Each row is a point. Each copy is the shape, with its points in the same order, stretched, turned, moved and blurred by noise. Some copies are also mirrored. Which?

Shape:
[[  5.8   1.3]
 [ 11.1  -6.6]
 [  4.5  -7.2]
 [-21.6  23.3]
 [ 20.0  -0.7]
 [-15.6  21.7]
 [  9.5   8.0]]
Copy 1 (7 x 2):
[[ 2.9  2.1]
 [-1.9 -6.5]
 [-3.3 -2.1]
 [-1.1 31.9]
 [ 8.1 -8.1]
 [ 3.7 25.7]
 [ 9.1  1.5]]
Copy 1 is: only turned
Copy 2 (7 x 2):
[[  6.2   2.4]
 [ 12.1 -10.1]
 [  2.7  -7.5]
 [-19.5  32.4]
 [ 20.5  -3.8]
 [-12.7  31.5]
 [  9.0   7.0]]
Copy 2 is: only turned
Copy 3, 7 rows:
[[  3.8  10.7]
 [ 14.2  13.9]
 [ 12.1   6.4]
 [-31.7 -15.0]
 [ 11.4  25.6]
 [-27.1  -8.5]
 [ -3.0  17.1]]
Copy 3 is: only turned

Shape (9 x 3):
[[  7.3 -20.1 -15.4]
 [  5.7   3.0 -16.2]
 [  4.5   8.0  -7.9]
 [-25.2  10.9 -16.7]
 [  5.9   6.6  26.7]
 [ -3.7 -15.5  17.1]
 [-16.0 -10.4   4.6]
 [-19.7 -13.6  -7.3]
 [-12.9   3.4  -9.1]]
Copy 1:
[[ -8.1 -13.6 -15.7]
 [-14.9  -2.3  -0.5]
 [ -9.4   4.2   4.0]
 [-25.5  25.7 -14.6]
 [ 29.5  22.6  10.5]
 [ 19.6  11.0 -11.7]
 [  4.4  18.1 -17.9]
 [-11.8  12.2 -25.6]
 [-12.7  14.8  -9.9]]
Copy 1 is: mirrored
Copy 2 (9 x 3):
[[ 14.7 -16.7  10.1]
 [  3.9   2.3  16.8]
 [  7.1  10.0  10.1]
 [-21.9   4.1   2.3]
 [ 18.8  20.8 -16.6]
 [ 19.3  -6.2 -17.7]
 [  0.1  -4.0 -11.4]
 [ -4.5 -15.5  -5.4]
 [ -8.3   2.7   1.4]]
Copy 2 is: mirrored
Copy 3:
[[ -4.9  -6.1 -16.3]
 [ -2.0  11.8 -11.5]
 [ -0.7  18.7  -4.0]
 [ 31.1  22.4 -24.2]
 [  6.2   3.0  32.9]
 [ 13.7 -13.7  17.1]
 [ 21.5  -2.7  -0.9]
 [ 22.6  -3.8 -15.6]
 [ 19.9  11.7 -10.2]]
Copy 3 is: mirrored
Copy 4 (9 x 3):
[[  3.1 -27.2 -10.5]
 [ 17.9  -3.7   0.7]
 [ 11.2   2.6   3.5]
 [ 15.4  22.4 -27.2]
 [-25.6   9.7  11.9]
 [-25.7  -9.3  -8.6]
 [-16.7  -1.7 -20.1]
 [ -3.6  -2.1 -29.1]
 [  6.0  11.7 -18.2]]
Copy 4 is: only turned

Shape:
[[-11.3   3.9   8.4   3.8]
 [-12.9  23.0   7.3  -3.2]
 [  0.0 -14.7  -2.5   3.5]
 [  1.9  11.7  -3.5 -16.0]
 [ -9.8  -7.5  -5.4  -9.2]
 [ 53.5 -15.6   2.2   0.7]
 [  2.4  -9.6   1.5  -2.1]
 [-10.5  -8.5  10.6 -28.8]
 [  9.4 -12.5  -4.5  -6.8]]
Copy 1 (9 x 4):
[[  7.6   0.1   1.4  14.4]
 [  7.5  16.8  -6.6  24.9]
 [ -7.9 -10.5   7.8  -7.6]
 [ -8.8  17.3 -11.9  -1.7]
 [ -8.2  -8.0 -10.0  -2.8]
 [-19.4  23.2  32.1 -48.0]
 [ -4.6  -3.2   4.0  -8.7]
 [  9.1  -2.0 -26.0 -16.6]
 [-13.4  -1.1   2.3 -19.0]]
Copy 1 is: mirrored
Copy 2, 9 rows:
[[ -3.2  -1.8  -7.6 -13.4]
 [  8.8  16.5  -9.3 -24.5]
 [-10.0 -10.3  -3.3  11.5]
 [ 15.0  16.1   1.9   1.3]
 [ -8.3   3.3   8.9   3.1]
 [ 33.4 -22.3 -23.2  53.6]
 [ -0.7  -7.7  -1.6   9.9]
 [  8.3  -3.8  30.3  -8.4]
 [  2.1  -4.9   1.2  21.4]]
Copy 2 is: mirrored
Copy 3 (9 x 4):
[[-19.7  -4.4  -8.2  -6.1]
 [-21.4   2.8   3.0 -22.4]
 [ -3.2 -12.6 -15.5   6.7]
 [  3.3  -6.4   9.9 -13.7]
 [ -3.9 -20.9  -5.6  -2.3]
 [ 35.2  19.1   2.1  22.0]
 [ -0.9  -9.8  -6.4   5.1]
 [ -5.8 -25.8  23.3   8.0]
 [  9.6 -12.3  -4.4   7.0]]
Copy 3 is: only turned

Shape (9 x 6):
[[ -4.1   7.0   5.8 -11.4   6.6  43.1]
 [  7.2  -3.4  -3.2 -22.5   3.5 -18.5]
 [  3.9   9.0  -9.8  -9.4   1.1  -7.5]
 [ -2.0   7.4  -9.9  -1.3  -6.4 -16.5]
 [-14.7 -14.9 -21.4  -7.4  -0.6 -27.4]
 [ 13.0  -2.8  -9.9   2.9  11.0  14.0]
 [-11.9   8.0   6.7  -7.0  27.5  13.3]
 [ -3.1  -3.4  23.0  -0.4  10.6  30.2]
 [  8.0   7.4  -3.7  -4.2  -2.2 -22.7]]
Copy 1, 9 rows:
[[ -6.7   8.8 -26.8 -15.3  22.3  24.3]
 [-24.7   7.0   9.1 -18.9 -30.3   2.2]
 [-19.6  10.6   1.4   0.6 -15.2  -0.8]
 [-21.7   0.8  11.3   7.1 -13.4  -5.3]
 [-42.2  -7.3   6.5  -5.7 -23.8 -20.9]
 [ -0.5   4.5 -20.2  -2.4  -4.4   2.2]
 [ -6.4  19.4   2.4 -23.1  15.7  -4.4]
 [  7.9  -3.0 -10.7 -30.8  22.7  18.9]
 [-13.7   1.9  15.8   1.7 -23.3  -1.4]]
Copy 1 is: only turned
Copy 2, 9 rows:
[[-31.7 -23.6  -8.8  -8.2   1.1  10.3]
 [  9.7  18.3  -2.4 -25.5  -5.7 -21.3]
 [  3.2  18.8 -13.5 -16.9  -3.1  -5.5]
 [  5.4  27.6  -8.8  -5.4  -3.9   0.8]
 [ 17.4  25.6  -9.2   3.2 -14.7 -20.9]
 [  5.0 -12.3  -8.9 -16.4  -1.0   5.6]
 [ -7.1 -13.1 -24.6  -5.8  16.9 -11.8]
 [-22.4 -21.5   6.8   0.0  16.4   4.9]
 [ 11.4  26.4  -3.2 -16.2   0.0  -6.1]]
Copy 2 is: only turned
Copy 3, 9 rows:
[[-29.6 -11.6  -6.3  -8.5  18.1   7.4]
 [ 24.6  -1.0 -26.4  -4.9  -5.6 -20.3]
 [  8.7  -3.6 -17.7  -8.2  -9.0   0.4]
 [ 12.6  -2.4 -13.5   0.8 -15.0   0.5]
 [ 26.5 -23.3 -20.5   5.4 -29.2 -21.3]
 [ 11.5 -25.2  -0.7  -3.8   5.7  11.6]
 [ -9.7  -6.3  17.8 -17.3   6.3 -15.2]
 [-13.6  -3.4   7.7   7.7  30.6  -3.4]
 [ 24.6   1.0 -15.1   3.6  -7.1  -7.7]]
Copy 3 is: mirrored
